Each point is reached from the start by the listed moves, each made once or not at all, plus a little noise. Is the number of moves made odd or even? Then give how often each move was made.

Moves:
(1): [ 0.63 -0.19 -0.34  0.05 -0.44  0.00]
(2): [ 0.20  0.69 -0.20 -0.04  0.01 -0.19]
(3): [-0.03  0.28  0.69  0.55 -0.27 -0.15]
Start: [0.01 0.10 0.11 0.14 0.09 0.62]
Points:
[-0.04  0.38  0.75  0.74 -0.18  0.64] -> odd (0, 0, 1)
[ 0.56  0.17  0.41  0.77 -0.63  0.52] -> even (1, 0, 1)
[-0.02  0.16  0.07  0.11  0.04  0.51] -> even (0, 0, 0)

Moves:
(1): [ 0.61  0.16  0.03  0.08  0.13  0.08  0.18 -0.15  0.14]
(2): [-0.26  0.60  0.04 -0.08  0.24 -0.01  0.00 -0.25  0.10]
(3): [-0.11  0.02  0.39 -0.04  0.05  0.16  0.47 -0.20  0.15]
(4): [ 0.12 -0.02  0.10  0.30  0.38 -0.05  0.07  0.01  0.01]
(5): [ 0.29 -0.32 -0.08 -0.51  0.50  0.07 -0.37  0.00  0.38]
(6): [-0.06 -0.06  0.16  0.24 -0.05  0.43 -0.32 -0.07 -0.04]
(7): [ 0.00 -0.01 -0.34  0.06  0.09  0.07  0.30 -0.14  0.15]
(8): [-0.11  0.23 -0.17 -0.19  0.16  0.16  0.14  0.64  0.16]
(9): [-0.06 -0.02  0.18 -0.03 -0.18 -0.18 -0.11  0.04  0.55]
Start: [-0.22  0.16  0.03 -0.04  0.01 -0.21  0.48  0.38 -0.02]
Points:
[-0.54  0.91  0.17  0.22  0.70  0.27  0.40  0.73  0.22] -> even (0, 1, 0, 1, 0, 1, 0, 1, 0)
[-0.35  0.59  0.19 -0.32  1.35  0.63  0.77  0.38  0.86] -> odd (0, 1, 1, 1, 1, 1, 1, 1, 0)
[ 0.17  0.49 -0.32  0.15  0.30  0.54  0.77  0.60  0.36] -> even (1, 0, 0, 0, 0, 1, 1, 1, 0)
[0.00 1.05 0.03 0.38 0.76 0.28 0.72 0.46 1.04] -> odd (1, 1, 0, 1, 0, 1, 1, 1, 1)
[ 0.42  0.34  0.54  0.23  0.56 -0.01  1.22  0.03  0.26] -> odd (1, 0, 1, 1, 0, 0, 0, 0, 0)
[-0.02  0.03 -0.20 -0.74  0.68  0.00  0.28  0.98  0.52] -> even (0, 0, 0, 0, 1, 0, 0, 1, 0)
